Every row gives one point. To make a cloud, some directions were put in groups of two or more. Within a group, all points are equally far from the middle, so they leave a hole (a ring in 2 directions, a hollow ball in 3). The other directions are filled evenly. Then the cloud was stretched, turned, moved and blurred a little. How many holes are there, and how many directions does each take, smallest first?

Cloud:
[[ 18  16]
 [-25 -33]
 [-47 -11]
 [ 18  43]
 [-38  29]
 [  5 -12]
 [-40  26]
 [  1 -17]
 [  4  59]
 [ 11  54]
 [ 13  52]
 [-46 -16]
 [-46 -13]
 [-42 -23]]
Holes: 1 (2)

Cloud (22 x 3):
[[ 39  15 -17]
 [ 19 -18 -31]
 [-38 -28  -4]
 [  0 -11 -58]
 [-50  -2 -21]
 [ 49 -21   8]
 [ -6 -42  18]
 [ 58  15  42]
 [-46 -16 -34]
 [-41 -38 -60]
 [ 33  26 -34]
 [  7  35 -32]
 [-27 -29 -43]
 [-49 -42 -42]
 [ 22 -40  34]
 [-19 -57  30]
 [ -1  -7  28]
 [ 41   8  38]
 [ 35  20  10]
 [-11 -25   0]
 [-46  -2 -43]
 [ 16   8 -18]]
Holes: 0

Cloud, 27 rows:
[[-11 -64  32   2]
 [-29 -19 -12  14]
 [  5 -35  45  29]
 [  0  11 -10 -48]
 [ 55 -34 -15  -1]
 [  6 -64  41  20]
 [ 22 -23  53   2]
 [  3  -5 -37  -5]
 [ 11  31   9 -11]
 [ 32 -21  57 -44]
 [-28  -3  -4 -26]
 [-26  -5 -12  26]
 [-37   3  32  30]
 [  7  21 -26  31]
 [ 52  34  18  45]
 [-34  30  15 -12]
 [ 26 -53  41 -45]
 [  9   3 -18  24]
 [ 29 -44  49 -20]
 [ -3  -5  13   2]
 [ 15  33  30  16]
 [-24 -86 -53 -27]
 [-18 -40 -25  25]
 [  6 -67  61 -18]
 [ 17 -11 -22 -21]
 [ 38  18  -8  42]
 [  2 -66  31 -67]]
Holes: 0

Cloud, 82 rows:
[[-21  60   4 -12  -2  18 -58 -16]
 [ -2 -28  22 -75  16   3 -16  42]
 [ 24  43 -14 -20  11  13 -23 -11]
 [ 43 -12  38 -25  17  26  34  34]
 [-28  13 -22 -38 -16   1  -7   3]
 [ 56 -34  19  23   8  18  33   7]
 [ 34 -39   3  -4 -31 -16  -4   9]
 [ 21 -19  -1 -12   9  18 -15 -23]
 [  1  74 -12  15  20  33 -50   2]
 [  2   4 -39   1 -26  13  21  12]
 [ -2  13  11 -61  50  22 -50  20]
 [ -7  81  15  20  14  57 -27   1]
 [ 34 -14  31 -76  23  -2  63  12]
 [ 25  32  24  41  39 -20 -20  -1]
 [ 40 -40   3 -26  25 -18  39  42]
 [ 25 -25  21 -30  76 -17  -8 -20]
 [-21 -20  10 -38  42  -9  11  35]
 [-26  20 -15  31 -51   2  -1  -3]
 [ 31  -5   0   3 -17  56  24  55]
 [ 53 -22  24 -39  85 -16  59  -4]
 [-27 -22   7 -40  34  15 -25  55]
 [ 42 -29  49  38  -3  19  50 -26]
 [-11 -24  22 -15 -58  19  40  -2]
 [ 27  42  30  32  57 -43   7 -20]
 [-22 -11  12  13  37 -16 -31 -27]
 [ -1 -16 -32 -22  97 -13 -11  29]
 [ 15   1  61  23 -80  33  -5 -46]
 [ 40  -1 -21 -11  36  56  15  56]
 [  4 -17 -19 -45  30 -26  -8  36]
 [ -6   5  28   8 -38 -27 -17 -52]
 [-32 -36 -25  16 -16  63 -10   4]
 [-11 -70  54  11 -34 -21   1  -6]
 [-26  12  43  26  14  -5 -25 -28]
 [ 22  21  31 -47  55  36  -3   4]
 [ -6  32  63  17  -2  46   3  -7]
 [  0  64  75 -54 -22  21  -5 -11]
 [-18 -17  24 -45  51  28  19   9]
 [ 38 -12  -6  26 -52 -16  -1 -16]
 [  5  66  44  17 -11  25  57 -43]
 [ 58  24 -16  40 -35  12  67   1]
 [ 44  17  45 -13  -7 -13  34 -32]
 [ 29  24  12  -3 -39  32 -22  28]
 [ 35  16  28 -49  45  49  12   3]
 [  6  41   4 -21   3  14 -48  13]
 [ 14  25   6  49  40 -17  15 -66]
 [ 26  54  24 -23  23  12 -45   2]
 [ 14 -42  23 -35  57  18  23  34]
 [ 31  -7 -15 -12   4  -7 -45   4]
 [ 46  30  -2  13  33   1  17 -31]
 [-14  26  -4  11  49  -4  55   1]
 [ 16   7 -10 -25  32  18 -48  -2]
 [ 60  -3  18   3  -5   7  54  49]
 [-17  45 -45  38  48  24 -54 -11]
 [  8  36 -40  25  57  26  12  24]
 [ 49 -53  31 -29  20 -50  36 -26]
 [ 33  23  54 -45 -12  22  42  12]
 [ -9  -1 -29  79  -7  -1 -12  -5]
 [ 24  13   7  21 -63 -15  26 -18]
 [  4  -7  18 -51   7  -7 -32  35]
 [ -1 -63 -12  12  55 -26  57 -22]
 [ 56  34   0  75  -4  -7  44 -38]
 [  6 -42 -15 -25  46 -42 -17  15]
 [ 47  31 -41  62 -14  15  40   3]
 [-15  -7 -44   6  20   9 -48 -10]
 [-10 -25 -23  -6  46  19  17  18]
 [ 17  53  29  -4 -13 -16  37 -22]
 [ -5  26  32 -38  47 -33  17  10]
 [-25  -6  27 -26  48 -17  -6 -12]
 [-17 -23  -1 -17 -19  15  31 -16]
 [ 27   1  22  40  22  -1  58 -15]
 [-10 -15  42 -33  47 -33  20 -42]
 [ 19 -13  31 -38  21  45  45  10]
 [-16  44 -11  56  35 -28 -43 -26]
 [ 24  -3  54 -33  35  29  29   3]
 [  2  13 -15 -51  36  24 -25  50]
 [ 10   0 -57 -15  33 -57 -33 -39]
 [  7 -40  -2 -34  79  -7   8   3]
 [ -1  28  76  11 -31 -12 -37 -32]
 [ 28  27  58  30   7   8  41 -41]
 [-16 -11  21 -43  83  14 -21  30]
 [ -5  23  36 -18  65  15  -6  23]
 [ 28  32   7  63 -27  52  38  37]]
Holes: 0

Cloud, 101 rows:
[[ 38 -41 -38  21 -15  -9 -71  14 -10]
 [ 35 -41  49 -38 -21 -56  19  24  20]
 [ 43 -41  55   7 -10 -53 -34  20   3]
 [ -2  64 -15  14  20 -37 -41  50 -20]
 [  0 -17  15 -10 -18 -10  47  -5 -32]
 [ 22  -7   9 -43   3   9 -42  46  46]
 [  5 -23   7 -40  -6  49 -41 -32   7]
 [  4  26 -59  10 -51  34 -36  31 -45]
 [ -7  28  -6  25 -40  27 -65  16  -7]
 [ 14 -42  -3 -45 -20 -48  15  37  -1]
 [ -9   3  30 -61 -13 -14 -13   2 -14]
 [ 41 -38 -21  22  12 -12 -59  21 -34]
 [ 22 -46 -20 -50 -47 -11  15  37  34]
 [  8   3   6 -14 -29  25 -70   2 -38]
 [ 35 -52   2 -36 -34   3 -20  12 -33]
 [-50  -1 -31  10  29   3 -53  43   0]
 [-35 -23  -1   4  -2 -31 -77 -15  17]
 [ 38 -15  78  20  17  -9   6 -18  33]
 [ 38  -9  23 -35   7  16 -71  -7 -15]
 [ 58  14  -6 -15 -24 -15 -55   2  23]
 [ 34 -17  25 -37  33   9 -67   4 -27]
 [ 49 -56  55 -29 -52 -18   0   1  14]
 [ 22  41  37   9  39 -31  26  17 -40]
 [  8  23 -61  -1 -61  19   8  62 -15]
 [ 77 -78  39   2 -15  27 -65 -12  -4]
 [ 43  41  36  -1  -3  33   4  29  -1]
 [ 34  -3  34 -59  19 -23 -24  20 -20]
 [ 66 -25   3  13 -27 -10 -62  17  22]
 [ 36 -15 -41 -35  33  26 -32  -1  27]
 [-10  10  31 -56 -34   2 -14  43   0]
 [-30  16  21 -39 -40 -37 -22  43  40]
 [ 23 -18  60  32 -29 -18  -8  17 -38]
 [ 46   3 -14 -18  -8   7 -33  -5  47]
 [ -6  45  73   5   7  -4  20  13   4]
 [ 29 -29  18 -43 -64 -35  34  30  40]
 [ -6  -9  41  -2 -67 -23 -50   1   1]
 [-33 -50  57 -23  13 -23 -47 -19  12]
 [ 42 -25 -30 -40  12  13  13  17  37]
 [ -4  12  25  34  61   2 -43 -29  -7]
 [-17  35  45 -24 -11  26  34   2 -16]
 [ 27  17  19  38  53 -23 -29  26 -26]
 [ 41 -79  25 -36 -18  25   9 -14  14]
 [ -1  -8 -40 -41 -12  41 -53 -13  12]
 [ 13  32 -64  34 -44   5  -7  41 -30]
 [ 22 -24 -37 -13 -35  46 -25  34 -34]
 [ 63 -67  28 -23 -22  31 -25  25   2]
 [ 63  15 -25 -41   1   4 -47  26 -29]
 [ 55 -39  51 -11   6  15 -38 -26  52]
 [-39 -50  50 -31 -16 -17  -3  -9  32]
 [ 38 -46  -5 -40  27 -38 -16  31 -10]
 [-18 -22 -43  -3 -28   0  20  10  32]
 [-40 -46 -25 -24   6  16   8  -2  18]
 [ 13 -12   1  -5   9 -10  38  65 -10]
 [ 68  -2   6   8 -13  48  19  -6 -21]
 [ 56 -65  69 -14 -11 -12 -24  16  -9]
 [ 12 -21 -15  43  39  -6  -1  15  -2]
 [  9  44 -43 -44 -33   2 -15  17  40]
 [ -5  20 -55 -25 -55  21  51  15 -18]
 [ 29 -57  31  -7 -64  20 -45   4  15]
 [ 10  29   7  -8  -8  31 -28 -37 -16]
 [ 18 -40 -49  -5 -31  40 -67  14 -21]
 [ 41 -49  -1  20 -52  21 -40 -41  24]
 [-27 -18  42  -9  64   6 -18 -27 -10]
 [ 35   6 -42 -37   2 -21  38  19 -13]
 [ 70   0  36   3 -33  14  14 -22   8]
 [ 36  10 -12 -19  -1  22 -19  -6  46]
 [  8  35   3  14  -3  48 -32 -29  -5]
 [ 34  26 -13 -19  41  51 -14  35 -37]
 [  2   8  48  11  49 -12 -62  16 -33]
 [ 29 -26  10 -56 -14 -55  29  49  28]
 [-33 -10  25  -7 -14  23  44  21 -10]
 [  6  14  12   8  36 -32 -36 -21  13]
 [ 44 -39 -14 -38 -55  14 -21  11 -29]
 [-47  14  21 -16  26  13  16  43 -16]
 [ 71  11 -27  -7 -47 -21 -44  22   7]
 [ 42  16 -44   2  10  28  24  25   0]
 [-26  11  41  -9  57  13  -9  27 -37]
 [ 47  43  18 -18 -24  -1  20  69   9]
 [ 40  16  66  11  30  37  -9 -16 -21]
 [ -9  35 -21   5 -16  14 -62  40  18]
 [ 10  41  18 -16  -9 -58  33  24  44]
 [ 15  21   4  19  27  -5 -48  47  26]
 [-21  -1   9  66 -11  -3 -24 -18 -20]
 [ 27  -5 -14  43 -28   1 -12 -33 -23]
 [-19   1 -49  39 -18  16 -45  29 -13]
 [-15  20  -1 -50 -13   5 -16  66  23]
 [  4   4  35 -38 -43  11 -40  15 -18]
 [ 61 -36  73  -6  15  10   6 -32   2]
 [-17  44  10  39 -40  19 -24 -29  -8]
 [ 62 -34  64  33  46  35 -17 -19 -38]
 [ 53  -8  -8 -57 -43  -2  53  18   0]
 [-12  -2 -26  14  -4  64 -67  20   4]
 [ 45 -13  -1 -71   2 -10   4  59  19]
 [-40  12 -43  34   0  39 -30  16   5]
 [ 40 -48  48  26 -27 -33 -48  15  15]
 [ -1  51 -37 -30  28 -29  15  16 -13]
 [-27  27 -35 -12 -21   0  10  52 -59]
 [ 49 -17 -32 -66 -40 -15  23  54   1]
 [ -2  -8 -62 -54 -57  -4  -5  34 -21]
 [-49  -5  55  45  12   4 -20  -8  20]
 [-21 -24 -46   3   9  41 -31  36 -29]]
Holes: 3 (2, 2, 4)
